Each row is a point. The ring and each string are closed loops that go straight from each point to the next, and from the last back to the first. Before rounding, they use only three directions, however many columns there are. How many times does the string pass through the ring? Passing back the other way cancels.
In the rows, zero is written as 128.

Ring (7 x 3)
0: 167 123 106
1: 150 130  95
2: 129 137 111
3: 126 138 134
4: 138 136 159
5: 163 125 157
6: 172 120 137
String (17 x 3)
0: 185 119 143
1: 170 149 145
2: 160 130 129
3: 160  94 103
4: 173  93  83
5: 171 134 100
6: 161 154 124
7: 153 136 125
8: 155 131 116
9: 153 112 107
10: 170 106  87
11: 183 125 105
12: 175 139 129
13: 160 144 138
14: 159 132 134
15: 165 100 124
16: 176  93 129
Times through: 3
String (27 x 3)
0: 148 113 168
1: 155 149 185
2: 157 152 174
3: 155 150 152
4: 154 129 143
5: 161 145 159
6: 169 150 167
7: 160 139 146
8: 157 106 126
9: 170  95 129
10: 186 107 139
11: 186 134 147
12: 170 145 144
13: 155 137 134
14: 164 105 122
15: 179  89 124
16: 185 113 143
17: 179 144 160
18: 165 142 151
19: 157 130 140
20: 158 105 139
21: 161 107 157
22: 165 141 189
23: 159 154 177
24: 154 149 160
25: 148 117 140
26: 147 110 148
Times through: 4

Ring (8 x 4)
0: 154 154 104  87
1: 130 167  91 123
2: 111 164  93 161
3: 100 139 110 178
4: 105 115 128 161
5: 129  98 143 120
6: 158 106 142  85
7: 167 125 129  75
String (24 x 4)
0: 111 109 138 179
1: 134 116 138 168
2: 129 124 125 127
3: 114 101 133  99
4: 119  83 147  91
5: 137  82 156 104
6: 149 108 145 132
7: 141 120 133 130
8: 129 116 129 115
9: 108  84 143  91
10: 109  84 148 124
11: 122 105 142 163
12: 134 126 131 170
13: 125 129 121 140
14:  97 123 116 140
15:  72 129 110 190
16:  86 142 107 206
17: 120 147 114 199
18: 135 139 119 153
19:  97 134 107 141
20:  82 136 106 176
21:  74 131 111 202
22: 110 130 123 196
23: 119 124 130 188
Times through: 4

Ring (9 x 6)
0: 185 144 140 123 144 135
1: 169 165 124 122 146 125
2: 138 180 107 121 138 117
3: 100 167 100 121 114 117
4:  89 144 109 120 100 126
5:  97 114 134 117  91 147
6: 119 100 154 114  96 161
7: 153  97 166 115 110 165
8: 181 112 161 120 129 154
String (17 x 6)
0: 164 158 153 105 143 161
1: 196 165 156 109 161 156
2: 168 163 153 105 147 161
3: 148 136 136 120 124 139
4: 183 104 134 139 124 118
5: 211  86 171 128 131 151
6: 169 110 196  97 126 200
7: 140 120 178  98 116 189
8: 139 120 143 119 113 146
9: 148  86 139 134 100 131
10: 136  71 163 122  90 160
11: 143  68 166 122  92 161
12: 151 101 141 129 109 135
13: 146 122 148 116 118 151
14: 150 132 157 109 125 163
15: 156 125 138 123 122 137
16: 146 136 137 119 123 140
Times through: 1
String (19 x 6)
0:  95 109 180  91  92 202
1:  92  95 157 108  81 171
2: 106  92 127 130  83 130
3:  73 107 116 125  75 129
4:  60 150 116 108  90 144
5:  71 172 121 100 106 152
6: 111 150 122 115 113 136
7: 126 131 113 130 110 116
8:  93 142  89 134  99 100
9:  64 161  95 118  95 120
10:  76 160 122 105 102 149
11:  96 143 130 109 104 149
12: 126 133 133 118 113 141
13:  94 128 151 101  98 172
14:  95  98 167 102  85 184
15: 125  77 160 119  88 162
16: 144  83 144 131  98 137
17: 143 116 132 127 112 131
18: 128 119 151 112 109 159
Times through: 0

Ring (8 x 8)
0: 142 202 135  86 126 140 108 115
1: 132 220 142  79 140 138 109 127
2: 123 199 151  92 160 129 114 140
3: 136 133 146 136 166 113 123 136
4: 149  94 137 160 159 107 127 126
5: 163  65 126 168 133 114 124 106
6: 163  80 125 151 120 126 119 100
7: 155 140 127 114 113 139 111 101
String (26 x 8)
0: 178  19 118 204 136  99 133 100
1: 168  70 124 179 143 103 130 110
2: 170  58 123 189 149  97 133 112
3: 168  31 126 203 155  92 135 114
4: 149  66 137 165 150 112 125 120
5: 142  98 141 141 145 123 119 121
6: 150 108 135 144 144 118 122 118
7: 165  97 125 166 146 104 128 113
8: 172  57 121 189 144  98 132 108
9: 161 102 127 156 140 112 124 111
10: 153 110 132 141 136 121 120 113
11: 144 124 138 125 136 130 116 117
12: 157 117 128 141 133 121 120 110
13: 170 104 120 152 124 118 122 100
14: 177  84 114 152 104 127 118  86
15: 159 102 126 126 104 142 110  93
16: 149 113 132 111 105 150 107  97
17: 146 129 135 115 122 139 111 108
18: 151 137 132 125 132 127 116 113
19: 168 128 120 138 121 122 119 100
20: 174 104 115 143 106 128 117  89
21: 167  81 120 142 102 136 114  88
22: 153  84 131 134 114 138 113  99
23: 143 107 138 125 128 136 113 112
24: 149  81 135 140 127 132 116 108
25: 172  21 122 188 126 112 127  97
Times through: 2
String (21 x 8)
0: 148 244 128  73 121 140 107 112
1: 138 235 136  64 120 150 103 115
2: 131 196 143  73 123 153 103 117
3: 146 205 131  79 114 148 105 107
4: 162 186 120 101 109 137 110  98
5: 165 153 120 122 117 128 115 100
6: 153 138 130 126 131 126 117 111
7: 145 123 136 119 125 137 112 110
8: 156  77 129 136 108 141 112  95
9: 173  54 118 163 109 126 119  89
10: 172  36 120 169 109 127 119  88
11: 155  78 131 144 121 131 116 102
12: 148 110 135 131 129 131 115 111
13: 155 126 130 135 134 122 119 112
14: 172 100 118 149 115 123 119  95
15: 166 109 120 130 103 138 112  90
16: 161 138 122 107  95 148 107  89
17: 166 174 117 107 105 137 111  94
18: 156 174 126 111 125 130 114 108
19: 146 154 135 117 136 128 116 117
20: 150 185 130 105 131 129 114 114
Times through: 0

Ring (6 x 11)
0: 149 102 124 163 128 102 157 148 136 104 173
1: 134 108 119 133 142 105 155 137 128 114 182
2: 119 146 139  96 137 163 108 109 128 144 120
3: 125 165 156 108 122 192  81 104 138 153  78
4: 136 165 157 156 118 165  88 120 151 140 100
5: 149 137 143 188 120 122 122 141 152 116 143
String (25 x 11)
0: 117 129 117 131 158  96 145 129 129 122 203
1: 127 133 131 125 139 132 127 124 132 129 152
2: 132 132 140 106 126 165 115 117 129 136 109
3: 131 136 147  79 119 197 102 105 125 146  72
4: 113 159 149  63 132 203  85  92 124 160  77
5: 106 173 144 100 146 165  88 100 133 155 125
6: 118 163 145 122 137 157  96 111 138 145 125
7: 131 149 145 131 127 157 105 118 139 137 117
8: 143 143 156 116 107 194  94 114 138 141  64
9: 137 176 172 121 102 220  60 102 147 157  34
10: 130 186 165 159 119 176  68 112 156 149  89
11: 126 185 153 192 134 129  86 125 161 137 147
12: 140 169 157 192 119 142  90 130 160 132 121
13: 153 144 156 167 105 164 101 130 151 128  90
14: 150 133 149 149 109 162 112 129 143 127  97
15: 145 132 143 154 119 143 120 132 143 123 123
16: 161 118 147 160 102 154 124 138 144 117  99
17: 170 100 138 188 105 120 148 155 146 100 135
18: 157 100 124 195 126  82 164 159 144  94 189
19: 141 111 118 185 143  70 163 153 141 100 214
20: 133 128 127 160 141 102 139 138 139 117 181
21: 143 121 137 136 122 143 129 130 135 123 126
22: 146 104 130 128 123 135 145 135 129 116 137
23: 136  95 115 121 141 107 164 138 122 111 180
24: 119 111 108 127 162  81 164 135 123 114 222
Times through: 3

Ring (8 x 12)
0: 137 130 111 164 140 131 138 120 119 167 151 124
1: 135 141  98 133 138 126 122 146 123 132  87 132
2: 133 129 104 123 128 127 128 152 124 124  79 130
3: 130 104 125 134 115 134 149 138 121 138 121 120
4: 124 111 125 127 106 134 142 129 122 118 131 119
5: 119 146 107 113 107 129 115 126 125  83 114 126
6: 123 148 108 133 116 130 119 114 123 107 142 125
7: 131 131 118 167 128 134 138 103 119 157 184 119
String (27 x 12)
0: 128  77 147 148 102 141 172 121 118 156 170 109
1: 129  92 139 154 109 139 163 115 118 157 175 112
2: 127 131 112 129 118 130 129 130 123 117 119 125
3: 119 154  97  95 108 125 104 143 128  64  72 132
4: 113 160  98  85  98 125  98 138 129  42  75 131
5: 112 181  83  74 104 120  80 145 131  23  47 138
6: 123 149 103 117 115 127 113 130 125  92 106 129
7: 128 119 125 155 117 135 144 109 119 146 175 117
8: 125 131 122 156 116 135 136  98 120 136 189 117
9: 126 140 120 165 120 135 133  89 119 142 206 117
10: 134 107 138 197 126 141 163  81 114 197 249 108
11: 133 118 125 172 127 136 149 104 118 170 191 116
12: 127 154  97 123 126 126 111 134 125 103  98 132
13: 134 144 106 161 138 130 127 114 120 152 156 126
14: 145 109 130 215 150 139 166  90 113 233 237 113
15: 143 108 127 198 145 137 162 103 115 216 208 115
16: 141 141 100 162 151 128 129 129 120 168 129 130
17: 132 162  85 119 138 122 104 150 126 107  65 138
18: 129 145 100 124 127 126 118 140 124 112  94 131
19: 134 124 113 145 129 131 137 132 121 146 126 125
20: 138 113 117 151 133 132 147 137 120 163 125 123
21: 129 134 107 130 124 129 126 136 123 121 108 127
22: 133 111 122 148 124 133 148 130 120 153 137 121
23: 135  93 130 149 122 135 160 137 119 165 134 118
24: 133  93 128 133 115 134 156 146 121 146 111 120
25: 125 132 105 102 113 127 121 154 126  91  64 130
26: 127 103 126 122 107 133 146 140 122 121 111 120
Times through: 0

Ring (7 x 14)
0: 141 155 157 203 161 152 113 145 169 130 121 170 149 117
1: 167 147 167 172 130 169 113 121 140 115 134 134 161 104
2: 151 113 145 114 108 155 117  99 121  93 134 117 146 128
3: 127  93 118  65  97 122 122 107 103 102 134 121 130 143
4: 120 101 111  59 102 103 125 134  95 132 136 134 128 133
5: 115 121 115  96 125  98 124 159 113 154 130 159 129 126
6: 118 145 137 182 164 128 116 156 167 138 116 183 135 132
String (27 x 14)
0: 128 115 127 105 119 123 121 130 121 123 130 142 134 132
1: 145 111 124  51  86 112 125 136  72 145 148 117 143 107
2: 125  76 106  18  75 111 126  99  77 101 141 104 125 146
3: 119  76 113  56  94 128 122  82 111  73 129 113 122 164
4: 118 102 126 117 126 136 118 103 144  87 121 141 127 157
5: 136 122 137 126 124 137 118 124 131 115 129 141 140 129
6: 174 136 161 129 106 161 116 118 109 120 144 115 162  96
7: 192 151 180 163 113 184 112 112 121 114 144 112 174  85
8: 162 143 167 181 135 175 111 112 152 101 129 136 158 115
9: 140 133 153 180 146 162 112 112 167  95 120 150 144 136
10: 150 141 153 158 133 150 115 133 139 125 131 145 151 113
11: 172 161 171 180 134 164 113 141 135 139 137 141 166  88
12: 194 179 190 208 137 182 110 145 137 146 141 138 181  67
13: 200 180 194 208 134 187 110 141 135 143 144 132 184  63
14: 167 149 164 161 127 159 114 133 129 130 137 136 161  96
15: 144 130 146 143 128 145 116 125 135 117 130 142 146 122
16: 135 117 143 146 131 154 115 103 151  88 123 139 139 143
17: 157 109 152 122 105 172 114  78 129  70 133 107 148 135
18: 153  93 139  80  87 159 118  73 107  69 138  95 143 139
19: 118  79 117  75 103 136 120  79 125  65 125 118 122 169
20: 118  97 120  94 115 127 120 107 127  95 125 135 126 154
21: 133 116 130 103 115 126 120 128 117 123 132 137 137 128
22: 106  90 108  75 113 111 123 113 121 101 124 140 119 160
23: 103  81  94  30  95  90 128 123  91 119 132 132 115 154
24: 126  97 102  12  78  83 130 149  55 159 148 122 130 115
25: 105  87  96  34  97  87 128 132  89 129 134 135 117 147
26: 103  96 110  94 124 113 122 117 134 103 121 149 118 161
Times through: 2
String (30 x 14)
0: 122 106 125 106 120 128 120 115 130 104 126 140 130 146
1: 139 113 128  81 102 122 122 128  98 128 139 126 140 120
2: 138 102 117  39  83 106 126 132  71 139 146 116 137 116
3: 117  89 101  26  87  92 128 130  77 132 140 125 123 136
4: 105  93 102  60 109  97 125 130 107 122 129 142 118 150
5: 109 107 118 113 131 119 120 124 140 109 120 154 123 154
6: 133 125 129 105 119 117 121 146 112 143 134 145 139 118
7: 136 133 125  86 112  99 125 173  88 178 143 148 142  97
8: 112 129 111  92 127  83 126 181 105 180 133 168 129 115
9:  90 118 107 124 151  93 123 160 148 143 115 184 116 152
10: 102 117 119 141 149 117 119 136 158 116 114 172 122 156
11: 132 133 136 136 133 127 119 145 132 137 129 155 140 121
12: 134 153 141 161 148 121 119 172 138 165 128 172 145 105
13: 122 162 144 202 174 125 116 178 170 161 117 195 141 116
14: 100 150 139 232 195 135 113 155 211 123 100 208 128 152
15: 113 135 138 190 167 140 114 135 183 110 110 179 131 149
16: 134 138 144 166 146 141 116 138 153 125 123 160 142 126
17: 154 153 157 172 140 148 115 148 139 142 132 153 156 101
18: 164 160 165 178 138 155 114 149 137 145 135 149 162  91
19: 146 140 151 161 137 148 115 133 143 124 129 149 149 116
20: 142 136 153 178 145 159 113 119 161 103 122 151 146 130
21: 167 149 174 197 140 183 110 111 160  99 128 138 161 112
22: 211 168 195 179 112 193 110 123 115 130 151 109 187  62
23: 186 148 172 147 109 170 114 123 111 127 146 115 171  84
24: 150 128 147 133 120 149 117 120 127 114 133 132 148 118
25: 135 122 138 129 126 138 118 122 134 113 128 142 140 131
26: 164 126 150 107 101 149 118 118 102 120 143 115 155 104
27: 161 101 142  72  81 153 119  87  91  90 144  93 149 122
28: 129  72 119  53  86 141 121  67 108  59 132 100 127 164
29: 110  85 114  88 115 130 120  90 135  74 121 132 119 171
Times through: 3
